Each wall is flat, endless, passes through zero and stands at right angles to its row. A trip goes straight from one point to another. List the walls that it crosses, first one first.

Walls:
(1): [ 21 -14]
(2): [ 15 -16]
(3): [ 18 -24]
Trips:
[ 46 -22] to [52 31] -> none
[25 21] to [-6 40] -> 2, 1
[55 35] to [-81  11] -> 3, 2, 1

Walls:
(1): [-28 -24  34 -23  35  30]
(2): [  7   3 -59  19  36  32]
(3): [ -7 -28  -7  -3 -17  -9]
(4): [ -3  38  44  19  31 -25]
(5): [ 11  31 -29 -14  -2 -59]
Trips:
[-23 -12  47  40  33 -19] to [ 51  51 -19 -25 -38  32] -> 1, 5, 2, 4
[ 36   9   9 -50 -34 -38] to [ 74  29  -9   4  32 -51] -> 4, 3, 2
[ 38  15 -95 -25   3 -27] to [ 29 -17  -7 -53  44 -66] -> 4, 2, 1

Walls:
(1): [ 26  25  30 -13  53  23 -23 -38   6 -17 -11  -5]
(2): [ -7  12  25   3   6  -3 -37 -12 -34   2 -19  12]
(3): [-55 -14  31   9  16   4 -15 -46   3 -31 -18  -9]
(4): [  8 -10   3 -36 -32   8  -7 -24  29  26  11  13]
Trips:
[ 18  17 -13   1  13  12 -50  -4 -36  11 -10 -35] to [  7  41 -21 -28 -49 -12  82 -31  36  64  16   0] -> 4, 2, 1
[  5  14 -56  42  -4  -2  -5  10  38 -38 -25 -20] to [-25 -27 -23   6   9   4  -1 -37 -23  18 -37  24] -> 3, 2, 4
[ 13  29 -17 -34   7  22  17  -9  14 -48   4   2] to [ 33  36  13 -29  45  -3  95 -46   5  17  23  53] -> none
[ 50   0 -15  20  10  26 -54  58  -2  19  19  -4] to [-13 -15 -41  -2  33  25 -19   5 -19   8  -7  35] -> none
[ 38  -5  14  17 -47 -18 -40  22   2 -17  18  16] to [ 34  -6  42  32 -25  -6  -2   1  41 -21  23  26] -> 2, 1

Walls:
(1): [-17  36 -20   3 -13 -11   7 -15  11  52   0   3  27   1 -18 -18  10  23
   4 -20]
(2): [ -9  25 -41  74 -14 -10  12  80  37  30  -9   4  35 -39  -9  -5   4 -95
  21 -22]
(3): [-14 -47 -55  28  -1  -7  15  21  10  37 -25  13 -29 -33  12  24   4  16
 -31  -4]
(4): [ 14 -39 -36  21 -34 -11 -13 -43 -30 -75  39   1  93   5  -8 -23  29   6
  -9  11]
(5): [ 28  12   6   5 -13  28 -29   1  26 -13 -37 -41  14  12 -14  71   3 -31
   5 -38]
(6): [ -6 -12 -32   5 -52 -32 -10  25  25 -61 -37 -36  20  27  -1  28  -1 -29
 -20 -66]
Trips:
[  6 -21   4 -14  77 -43  53  27 -20 -13  27 -18 -17   0  26 -26  -3   8
  54 -33] to [-25  25  12  33   6  -8  15  25  -2  40 -20 -45 -20 -20 -14  25 -31 -11
 -43  54] -> 2, 3, 1, 5
[-11 -13  -3  -3  12 -48  21 -32  -7 -29  41 -32  39  17  43   4 -10 -12
  18 -62] to [ 17  13 -16 -10  55  -3 -20 -66  33 -21  39 -20 -28  36  13  46   7   1
  20 -10] -> 1, 6, 4
[-22  11 -30 -11 -19  26 -72 -26  58  42   5 -44 -27  -2 -19  19  49   9
 -20  27] to [ 16  27 -25   1  34  40   4 -15 -20  11  -1 -39  17  10 -38  37  61   9
 -28  37] -> 4, 3
[-37 -35  15  20   1 -27 -35   1   5  44 -36  28 -19  -9  31  50 -13  38
 -24 -55] to [ -8  -7  -2  46  13  -3 -19  38 -18 -57 -12  39 -20 -16 -72 -41  20 -15
 -23  -4] -> 2, 1, 5, 4
[ 26  27  -2  23  13   3 -23 -82  -1  -1   7 -12   8 -40  24 -20 -14  -4
  -3   7] to [  1  47  14 -32  16  34 -40 -24  16 -32  20 -20 -27   7   7 -47   8  -9
  16  37] -> 1, 4
[ -1  -9  -3 -13 -62   4 -80 -33   8  16  20  19 -14  52  17 -18  39  15
 -29  18] to [  8   6  53   6   3 -54 -14  30 -21   0  27  16 -45  -3 -29 -15  39  37
  18  18] -> 6, 4, 1
[ 35  -4 -22   0 -15  27  11  30  16   0   9 -47 -15   1   4 -15   2  -3
 -16  36] to [-15  47  -2  48  15  17  53 -83  11 -20   0 -19   2  56  51  -9   0  13
  -8 -60] -> 4, 3, 2, 1
[-61   7  42   7 -19   0  11 -12  27  -7   2   9  28  28  44 -13 -15  -6
 -14   2] to [-16  -5  21  -9   4 -12  44   9 -18  15 -17 -30  81 -28   4   4 -23  17
 -27 -89] -> 2, 5, 3
[-14  35  38  -9   3  49  27  47 -35   6 -12 -20 -28  10 -31 -38  24  27
  47 -41] to [-28  -3  22 -81 -40 -25 -20  32  54  -1  46 -24  14  -4  79   7  -1  24
   2  39] -> 1, 6
